Each row of a before or after table is a point. One or more steps were done to the points. Then noise was added and the rows were shuffled. The steps act on columns, c1 being the first. What was done? A step turns or swaps two columns, mirrors them in a line or flattens them onto one, adds a multiple of one to another, or multiplies or shifts one. Angles are multiples of 10 degrees, from the lower column toward the higher: turns from -170 to 170, lines from 10 to 170 but not 90. Use the fewest steps. Two steps may share a column if one is a turn and the other turns, adds or multiplies; they go together, in the order done. Otherwise the lowest column goes first.

Before (14 x 3):
[[  5 -30   7]
 [-25   1   3]
 [  3   8 -10]
 [ 14   3   8]
 [ 15 -11   5]
 [ 25  10  -4]
 [ 25 -21 -17]
 [ 21   2   2]
 [ 27   8  -3]
 [ 18  -6 -12]
 [-16 -13  -2]
 [ 21  10   7]
 [-15 -25 -58]
 [ 23  -9  -7]]
After (14 x 3):
[[ -8  -2  12]
 [ -8  -1   1]
 [ -2   3  24]
 [ -1  -1  24]
 [  6   3 -25]
 [  6   2 -16]
 [ 11  -3   5]
 [ -4  -1  26]
 [  8  -2  29]
 [ 60   1   7]
 [-10   1  17]
 [ -9   0  19]
 [ -8   1  11]
 [  6  -3  19]]
Steps: turn c1 and c3 by 110 degrees; multiply c2 by 0

Before:
[[-27  11  28 -16]
 [-27 -24 -12 -32]
 [ 23 -28 -27  15]
 [-30 -26   4  -5]
 [-14  14 -20  20]
 [-16 -24  14  30]
 [  2  -5 -10 -17]
 [-20  59  -9  13]
 [ 24  -8  -1 -28]
 [-44 -14  23  30]
 [ 25  -6  12  20]]
After:
[[-19  10  24  29]
 [-17  48  41   4]
 [ -3  59  19  13]
 [-27  25  -9 -26]
 [  1 -29  38  -3]
 [ 18 -34 -14  16]
 [-17 -13  -1 -60]
 [-31 -35   7  31]
 [ -8 -24 -10  15]
 [ 32  30 -10   2]
 [ -2  35 -33  29]]
Steps: turn c1 and c3 by -40 degrees; turn c2 and c4 by -110 degrees; multiply c2 by 1.6

Before, 13 rows:
[[ -8  10   5 -22   9  14 -12 -15]
 [  1  -3  10  15   5   1   9 -35]
 [ -9   7  14   7 -10   3   1  15]
 [ -7 -19 -19  19   6  -8  25   1]
 [  0  10  21  21 -21  -2   9  -5]
 [  4  12  -7   5 -27  44  -3   2]
 [  5 -10 -16 -60  -1  27   6  -5]
 [ -5   3  16 -27  16  15 -19 -13]
 [-31 -24  -2  -1  25   2  20   4]
 [ -3   5 -32  25   3  21  -5 -22]
 [ -4  -4   0 -22  -1 -26   0  -3]
 [  5  -7  22   8  29  21  11  12]
 [-14 -53  26  -6 -18 -21 -36 -17]]
After, 13 rows:
[[  4  -1  -4 -35   0 -13  -2  -5]
 [  7  20 -11 -12 -12  23   9   0]
 [ -2   5  13  27  -2  34 -29  11]
 [  5  -5 -25   9   2  -1  -6  14]
 [ 16  21  48  34  -5   6   5 -10]
 [-13 -15 -32  16  13  14  29   5]
 [ -8   9 -32  18   9 -10 -21   3]
 [  0  12 -26 -17 -19  25  14  -6]
 [ 29 -17 -14   2  21   3  24 -15]
 [  4 -19 -46 -16 -37 -14 -17 -51]
 [  1  -3  27 -37   5  52  -3 -11]
 [ -4  25 -15  14  10  -7   4 -22]
 [ 12 -13  25  12  24 -15   5 -15]]
Steps: turn c1 and c3 by 160 degrees; multiply c3 by 1.6; turn c2 and c8 by 50 degrees; turn c4 and c6 by -30 degrees; swap c5 and c7

Before, 12 rows:
[[ 10  -3 -37   3  11   8  11 -19  10]
 [-35   9  13 -22  10  15  19 -15  41]
 [  4  16 -34 -30 -43  -9  11 -31   9]
 [  5  12   0  10  -5  33 -10 -15  23]
 [-46 -22  11  10 -24 -14  -8   8  -5]
 [ 20  11 -12  13  22  -4 -10  19 -20]
 [ 21  22  24  20   3   0  22 -12  42]
 [ 20 -11  -3 -37 -14  20   8 -36  19]
 [ 16 -33  16  13  -1 -11 -38  12  -1]
 [ 12 -29   4 -28 -30  47   7  14 -17]
 [-29   0  26   1  19  42  17 -34   6]
 [ -4  29 -38 -39 -20 -12  12 -29  10]]
After, 12 rows:
[[-48   0  18 -13  26   8  22 -12  29]
 [ 17 -22 -15 -43  -9  20  16  12  -6]
 [  4  10   4   6 -13  15 -13 -17  10]
 [ 29  16  -5  27  12  -2 -14  19  -2]
 [-59 -21  -9  -6 -27  -9 -13  11   2]
 [ -5  46 -12 -44  10  -2  18 -32 -22]
 [ 28  -7  -8 -39  12   5  22 -36 -23]
 [ 17 -37 -12   6 -10  -7 -39  12  13]
 [-41 -14  19  15  15  17  16 -34 -30]
 [ 29   4  32  15 -10  -1  15 -10  28]
 [ 12  22 -28  10   9  -1  12 -18 -11]
 [  7  29 -13 -48 -14  -2  23 -33 -25]]
Steps: multiply c1 by 1.3; turn c2 and c3 by 40 degrees; add -0.3 times c4 to c7; turn c4 and c5 by -40 degrees; multiply c6 by 0.4; add 1 times c8 to c9
